Each row of a before or after table is a point. The points were changed in one or more steps. Then noise was added and the rows were shuffled. The steps act on columns, c1 being the first. Name the steps. A step turns or swaps two columns, mirrors them in a line or flattens them onto one, adds a multiple of one to another, or multiplies or shifts one. Angles are multiples of 10 degrees, from the lower column toward the higher: turns from -170 to 170, lines from 10 to 170 but not 90. Use the fewest steps. Two steps may share a column if one is a turn and the other turns, adds or multiplies; they go together, in the order done. Otherwise the lowest column goes first.
(in the rows, 128 means zero)

Before, 8 rows:
[[121  91 150]
 [147 107 104]
 [102 109 113]
 [185  40 178]
 [153 166 124]
 [164 113 112]
 [130 112 109]
 [196 103 249]]
After (8 x 3):
[[142 142 138]
 [124 115 168]
 [132 155 145]
 [156  11 176]
 [132 147 142]
 [118 148 146]
 [139 125  90]
 [154  92 222]]
Steps: multiply c1 by 0.4; mirror c2 and c3 in the line at 130 degrees

Before:
[[149  98 175 103  80 132  90 194]
 [ 96 164 141 164  79 130 120 162]
 [125 122 189  98 181 199 182 206]
 [132 165 107 143 199 165 173 145]
 [149 145 100  56 177 213  93 207]
 [155 156 179  72 132 105 112 170]
 [203 171  71 162 202 104 144 206]
 [193  92 133 164 139 153 144  89]
 [114  82  73 154 156 102 101 148]
 [171 136 111  89 150 111 188  85]
 [ 94 111  72  83 132 198 129 143]
 [134 122  80 125 144 143 155 163]
 [ 82  75 136 121 119  87  98 163]
 [ 84 180 119  77 100 128  72 183]]
After, 14 rows:
[[131 151  96 160 197  79 172 165]
 [149  98 204 124  82 133  89 215]
 [ 82 177 114  98  99 111  74 201]
 [204 176  38 181 200 134 143 223]
 [ 96 160 149 187  80 113 119 179]
 [198  84 136 183 141 117 144 109]
 [128 101 227 117 182  63 184 228]
 [149 115  83  75 177  41  93 226]
 [ 92  88  36 104 134  66 127 163]
 [173 142 102 110 149 142 190 106]
 [134 116  55 143 144 117 156 182]
 [115  95  37 171 154 169 100 167]
 [158 162 210  92 132 141 113 188]
 [ 83  90 143 141 120 185  98 181]]
Steps: mirror c2 and c6 in the line at 170 degrees; multiply c3 by 1.6; shift c4 by 20; shift c8 by 20

Before:
[[161 120 164 110 140 109 123 101 128 114 120  83]
 [162 131 170  92 104 131 118 101 127 170 137 133]
 [159  86 132  88  97  87 117 126 160  85 153  94]
 [112 139  90  87 116 152 181 129 216 160 133 122]
 [126 132 153  81  87 158 116 152 113 136  94 249]
 [162 113 173 192 143 147 113 108 200 135 144 118]
 [118 133 164 127  96 163 184 108 131 154 135 153]
 [166  89 105  99 108 172 152 163 124 152 107 118]]
After (8 x 12):
[[161 118 134 117 140 129 122  96 128 151 121 176]
 [127 131 122 243  89 117 120 148 114 104  95  66]
 [165 133 134 156 101 158 118  92 126  97 138 150]
 [159  88 129 134  96 119 116 124 164 185 152 179]
 [162 111 130  72 141 116 115 101 200 109 143  97]
 [110 139 129 153 116 137 179 136 215  89 131 156]
 [118 135 132 146  96 126 183 105 132  83 132 108]
 [164  86 124 146 108 120 154 166 123  76 110 156]]
Steps: flatten c3 and c8 onto the line at 100 degrees; turn c4 and c12 by -140 degrees; turn c6 and c10 by -130 degrees
